Each wall is flat, endless, passes through zero and stands at right angles to its row. A trip goes straight from one point to another. List the walls that it crosses, first one first.

Walls:
(1): [87 51 35]
(2): [ 63 -32 -27]
(3): [-34 -37 -48]
(4): [-38  -2  54]
(5): [-7  3  7]
(6): [ 62 -40   0]
Trips:
[-34  15  16] to [-37 -29 -42] => 3, 4, 5
[-37 -28  17] to [25  2 28] => 3, 6, 1, 2
[ 55 -48  33] to [20  3  0] => none
[38  9 59] to [  5  82 -36] => 2, 6, 4, 5
[ 39 -34 -20] to [ 43 -10 -11] => 3

Walls:
(1): [ 34  34 -26  47 -46  71  33  -2  77 -12 -68  24]
(2): [ 29  -5 -19 -51  10  24  27  19  11   0 -30  59]
(3): [-10 -79 -24  38 -35 -24 -20  18  46 -45  -2 -11]
(4): [ 45  14  13  15  23  -5  38  22 -39  67  70 -48]
(5): [ 13  34  52  -7   8  80 -38 -41 -63  -8  12  11]
(6): [ 17  -6  21 -24 -13   4 -22  24 -30  22  30 -40]
Trips:
[ 17 -69  -3   9  31 -77  43 -32  70  15  41   4] to [ 36  23  27  38  -9  32 -50 -20  32  29  29  42] => 1, 5, 3
[ -2 -47  10 -13  -3  -9   5  39 -43  -7  19 -19] to [-63  58  34  85 -16 -21   3   0  21  -6 -59  23] => 4, 6, 1
[-42   1 -10 -47  29  32  33  23 -14 -16 -20   3] to [ 37 -42 -40 -32  17  -1  -7 -59 -51 -20  35   3] => 6, 4
[-32 -16   7  47  -5   9  26  15  -3  31  21 -12] to [ 21  18  24  20   0 -26 -10  26 -41  28 -31  36] => 3, 5, 2
[-61  29  27  -4 -24  42 -25  19  12  56 -34 -20] to [ 36  -7  63 -44 -25  15 -26  13 -27   1  49  38] => 4, 1, 2
[ 19 -14 -46 -80 -24 -17 -99  40  22  -5 -55 -21] to [-22  39  17  48  -9  55 -12 -43 -34 -23  46  -5] => 5, 2, 1, 3, 4
[ 56  40  48 -16  93  50   6  25   0   5   3 -47] to [ -6  -6  80   4 -79 -60  23  -4   1  18   2 -37] => 2, 5, 3
[-39   4 -32   1 -21   1 -65   2 -29 -12  29 -93] to [ 42  26 -24 -11  86 -11 -19  15 -27 -48  47 -81] => 3
[-15  22 -33  39 -17 -57 -15   7  -3  12   7  35] to [ -42    2   -3   33   34   16   53 -121   10  -23   14   27] => 1, 3, 5

Walls:
(1): [-10  35  57  13  -9  45  34 -40 -22  15   0  -7   9  25 -18  22 -24  -8
  40 -21 -84  11  64 -19 -19  -3 -34  56  17 -12  54  -9 -10  62  -9 -29
 -55 -34  22  56 -21  11 -37  19 -13   3  38  19]
(2): [ 50  63 -38  11  20  -2  42   2  -6  15  24 -26 -18 -16  25  35 -11  13
   4  24   1 -41  25  13  90   1  -7 -20  -2  23  71  38  48 -12 -71  20
  20  37 -32  -2 -35 -59  22  15 -33 -29 -32 -76]
(3): [ -1  13   3 -49  92 -12  96   8  56 -15  16  11  28  57  17   6   1  17
  16  -3 -17 -18   1  31 -38 -21 -21 -30  28 -24  -8 -32 -12  11  15  17
  27 -32 -52  11  -2   3   3  -1   5 -50 -32  -6]
(4): [ 32 -55 -11  -3 -44  48   3   2  25  14  79   7  14  75 -31 -22   2  16
  -3 -24   3  24   1  18  -3 -42 -16  -4  58   6 -29  50  64  65  30  57
  31  13  -4  17  10 -14  51  74  15 -10 -46  20]
(5): [-21   3 -32 -28  58 -58 -28  17   4   1 -27  47  29  45  31 -21  28  29
 -15  22  31  23  52  29 -10  -4  35  -5   5 -37 -54 -51   1   5  18 -14
 -20  -1  -5 -26  14  -1  28  71  67  12  11 -26]
Trips:
[ 32   3   4 -61 -23 -26   8   1 -46   6 -45  -1  22  65   9  -1   7 -12
  30 -50 -67   0 -40 -27  55  75  76  20 -46  30  28 -22 -22  15  27  21
  -7  31 -65  28 -54  10  55 -52 -19  10 -50 -27] to [-34  48  53 -39 -23   6  -6  14  12 -52 -25  61  -8 -36  51 -12  25 -10
 -13 -49  61  26  32 -38  22  10   8   3 -39  -3  22  25  30 -20 -25  14
  -7  52  24  35 -79  22 -57 -16   2 -13 -23   2] => 3
[ 41  -4   5 -25 -33  12 -24 -13  -7 -21 -36 -27   2 -40 -70  27   6  -9
  25  -3  17  61  76 -75 -12  59 -44  16 -70 -22   3  18 -24 -55  57 -26
 -44 -10  52  15  13 -39 -11 -41   2 -13 -24  59] to [-10 -23 -65  32   2 -29 -20   3 -44  69  49  12  12  40  16   0 105  -5
  12   5 -12  -9 -43  10 -19 -21  18 -38   6  83 -61 -41  19  33  37   0
 -12 -12  -4   8  21 -10   2  16   5 -24  75 -10] => 5, 1, 4
[  2 -29  15 -37  92  14 -26 -16  -4 -12  24  12 -21 -20  33  47  89  40
  21 -17  55 -10  18 -12  62 -62  12 -17  17 -15 -13  67 -15 -91   0  -2
   2  -3 -25   0 -42 -16  72 -40 -52  -1  21 -50] to [ 13  23   4 -10  31 -66  -1  10 105 -31 -23  31 -22  12 -10  19  -5  13
  20  -2 -22  -5  24 -15 -33  21   9 -12  29  74 -59   8  20 -32   5 -57
 -28 -10  11   7  28  71  41  -4 -70   5  -2 -14] => 2
[-12  10  -9  40 -61  -5  51  28  11 -42  45  -7  15 -11 -39  26   8 -15
  -9  31 -17  47  12  -8   5  -6 -34 121 -22  28  22 -21   1 -12 -24  -6
   6 -30  21  26 -22 -12  79  12  16 -48  62 -41] to [ 36  46 -21 -52 -27  48 -46 -38  29 -36  70 -35 -44  20  38  50  13  13
  27  24  43 -12 -22 -45  40  35  59  18   2 -79  14  19   5  25   8  18
 -29 -48  40 -47  23  48 -49  76 -46 -36 -59  30] => none
[ 42  14  34  15 -16  26 -53 -23  74  10  51 -22 -14 -35 -42   1   5 -37
 -26 -32   4  41 -28  11 -24  17  -7 -13  39  13 -12 -13 -41   2  84 -24
  19 -45  54  39 -28 -34  -5 -41  36   4 -23  53] to [ 18 -16   8 -37  32  -5  -1  53 -65  26 -29  -6  -2  47  15   6  41  -5
   7  60   4  10  62  20 -13 -11  -9 -23  20 -65  25   7  -4  23 -14   5
  17   1 -19 -10  52 -20  44 -39  48   0  25   9] => 3, 5, 1, 2
[-51 -16 -16  26 -19   3  55  67  -7  10  -4 -26  31  44  71 -67  17 -33
 -13  32  22  -9 -18 -37  28 -17 -44  -5 -23  62  71  15   0  11  63  24
  26 -51 -25  36 -41  50  59  18 -47  37  38   9] to [ 11  -2 -77  -4  10 -47  53 -70  29  17   6  34 -34 -40  36 -17  39  42
  14 -39  14 -35  16  -3  34 -47  58  -3  -5  29  29   8   9 -49 -44   0
  38  30 -64 -31 -14 -23  24  38  34  62 -53  -4] => 1, 5

Walls:
(1): [ -31   -1  -19   -1   -5  -19  -36  -12   -2  -66    3   47   -8   13
  -19  -57   -2  -76   17  -33   19   -7   43  -53  -33  -59  -55 -101
    4   17   23   26   50  -35  -11  -38   29  -65   23   32  -48   -3
   31   -3    1  -12  -22 -108]
(2): [-32 -11  44  24 -48 -21  26  12   1  20 -83 -41 -15 -62  43  46   6 -69
  62  43  12  48 -43 -23  17  61 -64 -42  27  13 -23  -1 -11 -39  34  56
  53 -19 -28  14  15   6 -17 -15  48 101  -7 -64]
(3): [  7   8  15 -10   5  60  23  76 -55  31  -9 -23  45  65   0 -57  -9   6
 -13   0 -33  17   5   2  11   1 -21  30   4  14   0  43   6  54  60 -40
  16   0 -14  57  31  -4  58 -43  81 -12  -1  19]
(4): [ 38  42  37  23 -15  18   2 -40  32 -33   6   8 -39  51 -16  32 -39  -5
  -3  51  28  28  10 -92  19 -49 -22  18  19  43   8 -51 -16  11  69 -48
 -36  54  75 -24 -23 -52   7  17   4 -27  73  23]
(5): [ 26  54 -48 -47  48  32 -40 -10 -76  50 -25 -28  17  -5  -4 -37 -51 -64
  81  43  -7 -27 -23   9  21  -3  42 -25  31  90  -4  26 -45 -51  29 -24
  34  12   9  26  29  13  -4  -6 -17 -26 -22 -24]
(6): [ -28    8   10   17   -6  -14   36   27   57   33  -34   69   63 -101
   40   30   21   48   26   76  -26   12   -5   19   11   61  -14   29
  -44  -36   24  -55  -25   89   -5  -14  -16   10   19  -13    7  -17
  -22  -43  -27  -28   76  -12]
(7): [ 36  35   4   7  33  17  -3 -99  10  43 -38   0  -7  29  14  35  24  20
  -9  -1  56  59  43  70 -54  54 -38 -46   7  42  90  -3  44  -4   3 -41
 -39  28  13   0  10 -26  16  50  29 -31  19  -9]
(8): [ -8  45 -31 -23  25   2  -7  28  72  10 -49   2 -10 -62  20  48 -64  13
  33 -14 -13  62  11  52  59 -30  30  40  30  34 -64  -5  32  49 -17 -95
 -40   8 -51   1 -39  26 -66  93 -82 -52  -4  -8]
(9): [-37 -40 -20   1  19   6 -27  -5 -15 -23   7 -14  -2  17   2  21 -30   9
  -9  32 -17 -62  38 -14  54 -49 -54  14  16  -9   7  36 -17 -11 -28  -2
  83  31 -37 -47 -39 -22  37  47  20  -7  48  49]
(10): [ 12 -39 -66 -21  21  38 -20  24  -3  17  40 -51  89  -9  30  64 -29   3
 -11  33 -19  14  22 -14   7  55  42   1 -19 -15 -60   0 -54 -63  73  -9
  33  11  33  50 -12  74 -14 -11  51   7 -53  12]
Trips:
[ 25  10 -62 -25  30 -26 -26 -40  -8  46   1  22  33  15  35 -13 -74  -4
  -2 -31  14  25  30 -23 -76   5  20  65  12 -41  13  18  11  25   1  26
  44 -31 -43  13 -14 112  16 -40 -51  22 -18 -52] to [ 22  -4  42   8 -17 -60   3  38 -31  -2  30  42 -56  55   4  -2  22   8
   8  -5  81 -68 -27 -28 -13 -26   6  33 -12   2 -72  95  68  18   2  46
 -15  -9  14  58  18  36 -35 -81 -34  -7 -20 -24] => 3, 8, 10, 5
[-70  41  30  26 -20  -6  17  20   9  35   6 -31 -57 -18  -7 -19  17 -16
 -69 -46 -25 -44 -48  62  33  13  45 -34 -17 -15  57 -31   1 -44   0 -52
 -27  42 -48 -66   2 -30   1 -27  24  18 -39   6] to [-13 -56  23 -21  65 -19 -29  -4 -17  10  12  15  41  42 -18  52 -28  66
 -16 -23 -22 -20 -10 -84  33  14  17  34   3  34 -63  29 -28  14  34  20
  31 -38 -31 -52  11  -3  71 -50  -1   7  32  24] => 7, 9, 3, 10, 4
[ 44 -54 -36  15 -27 -21 -48 -48  69  47   1 -21  38 -24  58 -28 -16  55
   3 -44  26 -16  17 -20 -67 -57  31 -18 -75   8  -1  53 -15 -65   2  14
 -36 -13  18 -13 -14 -31 -17 -23 -27 -24  23 -10] to [-40  38 -29  96 -51  43   8  42 -32  11   1 -24 -20  -1 -18  44 -46  13
  30  44  25   0  11 -31 -35  14 -12 -31 -36 -26  -6  22  13  -3 -64 -18
  -3  55  -8  -5 -62  -5  61  39  -8  -9 -52  37] => 9, 4, 8, 2
[-29   7  -9 -48 -29 -17  25 -10  28   7  21  17  11   7 -22   5   3 -52
 -22  26  47  18  13  48  64  45   5 -59 -57   6  51  18 -35   8  47  33
  37 -21  -9   7   4  69  70  -7  26 -33  42  63] to [ 36  -5  24 -28  23 -15  59  19 -30  11   8 -39  49 -62  37 -56 -41  17
  30 -17  20  60   1 -45   3  -3  25  55 -21  -7  34  -5  76   4 -38  38
 -43  14 -47 -17  -4 -88  87 -20  38  26  33  -4] => 5, 10, 9
[  5  55 -70  44  13  12 -19  26 -26  80 -31 -19 -83   5   8  33   5  58
 -11 -27  25 -26   4  17 -40 -45  35  57 -37  20  20  38 -26  61  20 -12
 121   9  48 -18  -5   5 -40 -69  11 -73  73 -11] to [ -2   1 -54   4  18  36 -31   4  37 -26 -69 -86 -45  38  -5  24   1 -26
  15  50  30 -61  -2  45   9  -4 -63 -28  26  50  67  44  20   1  84  19
  11  68  21 -23 -29 -47  53 -19 -29  79  61 -20] => 8, 2, 6, 1
[-34  17  16 -95 -23  16 -38  24 -12  28 -10  39 -16   3   8   2  -7  -7
 -40 -50   8  -4  34  41  22  19  23 -81 -13  39  41  38  -9  -7 -16  56
 -13   3  21 -32 -51 -26 -12  31 -19  63   4 -10] to [ 15  16  10  14 -17 -18  41  10  68  -4  99 -34  32   4  23 -30 -39   4
  14   3  18   6  29  72 -51  37 -47 -76  64  -3   7 -22  19  27  -9 -21
 -86 -45  13   7   8   3  26  -8  24  -9  -2 -20] => 9, 5, 2, 6, 8, 3

Walls:
(1): [-54 -30  -1  15 -22  -1 -33  33  27  53  59 -25 -36  -4 -28 -11 -19 -62
 -27  17   3 -25  58  35  -3  55  20  19  72 -12 -35  -2  -8 -10 -31   7
 -30  22 -31  13  19  51  -4 -36  31 -30   2  60]
(2): [ -6  35  32  -4 -52 -15 -10 -54 -30  17 -39   8  72 -12 -19 -18  42 -38
 -91  36 -29 -22 -23 -29   8   7 -11  14  36 -76 -21  -2   6  -3 -41 -29
 -27  -3 -44   4   2  20 -89  19   6  -6 -14  20]
(3): [  0  -2 -49  50 -29   3  82  11  -5  13 -28  26  -7  20  53  10 -45 -35
 -23  43   7   3   5 -53 -29   1 -17  84   6 -24 -14   9 -11   0 -50 -41
  37  19  -3  55  -3  31 -88 -45 -14  -4 -16  19]
(4): [ 51  24 -59  17  55  22 -78 -14  13 -49   5  -9 -35  62  73  39 -47 -17
 -31 -30   5   7  13  43   0 -33 -23  -6  33 -13  37  23   6  25  34 -35
  28  36 -18  11 -43  11 -23  37 -30  -6 -37 -56]
(5): [-53 -85  14 -18  79  80 -10 -26  31  -6   5 -38 -30 -13  -9 -26 -48  22
  29   4   0  -3  -5  61 -63  28 -38  49  -5 -12  38 -25   4   9  67  38
 -11 -29 -41 -22 -55 -23 -39 -17 -37  33 -16  52]
(6): [ 25  -9  39 -19  29  43 -33   3 -10 -50  48 -52 -46  68  25   1   0  12
  22 -24 -23 -38  32 -21   1 -44  -6  60  12  58  28 -53  41 -47 -22  65
 -18  29 -27  -8   5   8  34 -13  35   9   2  55]
(7): [-25  -5 -27  79 -21 -58 -38 -43  36  19 -46 -11  33 -28  -8  23   9  40
 -21  31  27   6  26 -26   1   8  22  54   7  29   9 -12   4  30  14  -8
 -29 -68 -69 -34   1 -37  -6  23 -31  59 -14  12]
(8): [  52   -9   52  -26  -24  -10   -6  -21   -1  -21   -4   18    4  -57
    4   -6  -17    1  -13   13   -7    9  -47  -37  -72    2   42    0
    0   12  -34  -42   17    4  -71  -29  -35   -7   19   30   32    6
   22 -121    8   56  -11   -7]
(9): [-50 -25 -14  12 -25  49  -3  16 -23 -47 -24  29  -8   5 -15  12  38  61
  30  40   2  -8 -52  63  20 -38  12  12 104  21   4 -31 -97  -2  -4 -20
   1  49  -9  -4 -43  11 -25  29   1  37  -9 -20]
(10): [  5 -24  38  -8 -26  31  21 -25  27 -36 -39  -3 -26 -18  35   2   7 -16
 -34   8  17  12 -22  18  19 -69  50  22 -53  34  66  43  26  37 -49 -29
 -20  12 -39  26  13 -22  25  21 -19 -14  40 -17]
(11): [-13  18   4  34  16  11 -20  25  20  27  17 -72  -8 -17 -27  17 -39  -3
  40  51  48 -53  28 -50  40  49 -93  -2 -11  41  12 -27 -17  12 -17  20
 -22  41 -35 -22  24 -47 -81  37   0 -22 118  -9]
Trips:
[-26 -45  24   4 -30  20  13 -60 -50   0  65 -12  22   6  36   7   2 -19
  43  -1 -29  43   3   2  50 -16   5  40  16 -23  63 -46  27  32 -47  39
  23  38  35  -4 -14  -2 -39 -24  57  28 -19 -18] to [ 32   2  54 -40 -21  19   6  -1 -33 -21  34 -57  15  15 -10  30  38 -37
 -49  71 -22  52  -8  34  22  21 -61  14   3 -77 -43 -21  -3 -16 -34 -22
 -25  13  -5 -62  52  50 -11 -16 -24 -22  56  19] => 11, 5, 10, 9
[ 61 -36  19  41  66  28 -48  28  19  51 -35 -91   0   7 -32   4 -27  -4
  56   6  39   4 -12  -9  44 -32 -19  45  53  22 -45  -3  47 -87   5 -36
 -30 -14 -12  44 -19  33  16  12  11  64 -25  -4] to [-47 -19  13   9 -11 -29   0  33 -67 -12  25 -65 -26 -38  94 -14 -14  22
 105 -13  29 -80   9  13  19  12   6  33  -9   7 -54  18   1  47 -59 -52
 -35  -1 -49  -2   6 -25 -47  50 -22  -7  23  29] => 3, 8, 10, 4
[ 41 -35  18 -20 -11 -35 -10  -5  30  29 -16 -13  -1  -6   6 -82 -35  29
 -25 -86  22  33  18 -29   7 -71  16  30  36   4  -7 -47  19  24  11  16
 -16  48 -63  -4  12   0 -44 -24 -36   4 -63 -77] to [ 19  64 -45  17  11  33  49   4   3   6   6 -32 -27 -50  18 -26  81  -3
 -44  33  29 -19  -9 -49  16   0 -19 -23 -51   6  44 -52 -41 -14  -8 105
  -2 -48 -45  30  13  31 -19   9  17 -11  -3 -12] => 11, 5, 4, 8
[-50 -24   5 -47 -32  -6 -25  -9 -16  11  20  -8   2 -57 -55  -2 -17  32
  -3  10  -4 -25 -75 -47   7   2  22  -8  56 -36  -8  62  66  -8 -10 -54
  13  -4  12  16 -12 -27 -28 -70  26 -16   6  -6] to [ 39  46 -49  41 -13 -46 -12  -5 -32  32  14  41 -30 -28 -17   5 -65  51
  21 -15 -10  57  -3   6 -13  23  32  12  -1  47 -23  83  43 -15  44   9
  14  76 -37  11  45  33 -17 -87  -3  63  -1  29] => 9, 7, 2, 4

Walls:
(1): [ 22 -62  -2 -33 -24 -69  32  32 -76  48 -49 -37  28 -12  30 -35  35 -58
  34   1 -63  55  26  44 -23  14  44  16 -21 -24 -26  -6 -18  28   2  42
 -48  -8 -58  37  31  -6 -13   0  15  15  17  36]
(2): [  -9   -5  -22  -13   36   48  -27  -46  -46  -39  -68    1   96   11
   54   -3   65   34  -18    9  -17  -64    7   40   21    5   -4   24
  -17  -61    9   72   10  -49   12   -1   56   -6  -10    5   13 -108
  -95   17   19    7   52  -15]
(3): [ -1  10  -7  -8 -23  15  46  -7   6 -11  68 -26 105 -49  14 -26  30   3
 -47 -13  21 -31   0   2  -1  31 -46 -26 -19 -57  52  12 -23 -23  15 -34
  37  32 -16  71 -32 -29 -20  12 -17  13  31 -34]
(4): [ 76  36 -59 -20 -24  35 -45  28 -62   0   5  18  36  -5 -77  59 -41  13
  16  46  -1 -38 -15  -2   7 -30 -23  18  20 -18 -18  35   1  16  16 -20
 -10  -6 -16 -44  11 -28   9  49  10  16 -88 -23]
(5): [ 23 -27 -14   9  -5  -6   8  -3   4 -18 -44  12 -30 -35  56 -16 -36 -11
  19 -34  15   9  51 -29  37 -68 -63 -16   8 -12 -11 -54 -34  39 -12   5
  21  17 -42  18   2  10  -8  10  29  22   8  16]
(6): [ -6 -15  -8  21  13 -13 -38  -5   4  29  23  49 -17  88  -2   5  79 -10
  26  -8  42   6  20 -23 -24 -57  46 -18 -28 -24 -41 108 -19 -11 -57  -8
  20  36   8 -65  52 -52 -23 -29  17   7  15 -31]
Trips:
[  -3    4  -60   12   29   -2   87    6   33   20   11   18  -14   16
  -16    8    1   22    3   85  -33  -17  -38  -39  -67 -100   11    6
   49  -68   56   79   -5  -48   71    9   41   60  -20  -24  -64    8
   33  -11   10   61   93   11] to [-11  62  26 -44  10  -9  48 -25  10  33  13  30 -21  -3 -21  72  37   7
   5 -38  28  -4  37  31  -6  33  15 -45  -6 -33  12  18 -18 -12  -2 -64
  23 -45  15  33  12  20  45  22  -1  38 108  -4] => 4
[-13 -46 -54  37  21  92   3 -12 -39  35   0  19  33 -37 -18  32   8 -32
 -26  48  -1  35  -9  19 -22 -13   0   9  -9  55 -14  34  89   0 -42 -49
  12  -7  23 -18 -16 -81  16 -16  23 -18  57 -54] to [-52 -14  21  -9 -43 -32  32 -11  17 -82 -19  44 -48 -34 -51  -3  19 -33
   5 -11 -41  10 -40 -55  62 -28 -28  18  -7  49 -22   8  11  47 -25 -60
  -6   4  45  24  51 -47  10  -2 -27   2  -3 -18] => 3, 2, 5, 4
[ 25  20   9 -11  -7 -22 -33  27  14  64 -99   9 -49 -27  66 -86 -28  17
  -9   2  39 -18  11  39 -36 -31   9  -9  -5  20  29 -69   1   7 -65 -69
   5  70  22  31 -27 -30  -1 -24 -18 -29 -37  24] to [  8  33  20  52  39 -16   0  29 -36 -59  32 -29 -58   7  -2 -46 -20 -51
  76 -18 -38  16  47  35  12  54 -58   7  30  56  23 -11  23  49  27  15
 -12  14 -11 -57  22 -53 -18  -9 -80  15  13   1] => none
[-46  26   5  63   4 -39 -18  22  30  -9 -49   7  36 -16  50  -7  -3  -9
 -20  30   1 -51   6   1  27  30  13 -59  32 -52 -25  12  -3  26 -42  23
 -19  51  58  65   8 -18   3  56 -19 -34  -9  52] to [ -48  -21   49   31   -7   61   16  -36   -7   52   23  -53   39  -20
   -4   29    1   -6  -26   36  -18   56  -30   20  -10    2  -17    8
   34   34   45   -8 -111    3  -29  -39  -31  -33  -52  -12  -28   93
   43    5   15    1   11  -23] => 2, 5
[-17   3 -17  36  15  29  59  11 -40  34 -15 -12  17  19 -30 -36  -8  19
  13 -24 -41 -77   8   1  77  62  29  28  22  79 -17  -6   1  -8 -12 -46
 -34 -34 -30 -37  48   2   3 -82 -39   7  14  44] to [ 22  20   2 -13  29  32   2  22  -4  38  38 -10 -29  16  20  11 -16   3
  -2  63  27 -52  12  24 -10 -21  28  45 -29  11  13  90  -6  -3 -45 -14
 -47 -15 -22  -2  13 -15  40  -3 -15  18  17  17] => 4, 6, 1
[  6 -27  52  -9  55   1   2 -21 -18 -53  61 -53  19  14 -54  15  66 -61
 -30  34 -21  43  -5   4   9  38   8  37  56  14  12  14 -49  46   1 -41
 -37  -4 -18  11  20  12 -52  73  38  15 -22   4] to [ 38   0  20  -5  61   9 -74 -24   4 -53 -15  66  10 -15   7 -28 -39   6
   6  61 -30 -72 -23  29  68   0  26  -5 -39  50 -12 -35  -2   5 -13  48
 -20 -43  -3 -39 -43 -66 -24   4  21   8  23  41] => 3, 1, 5
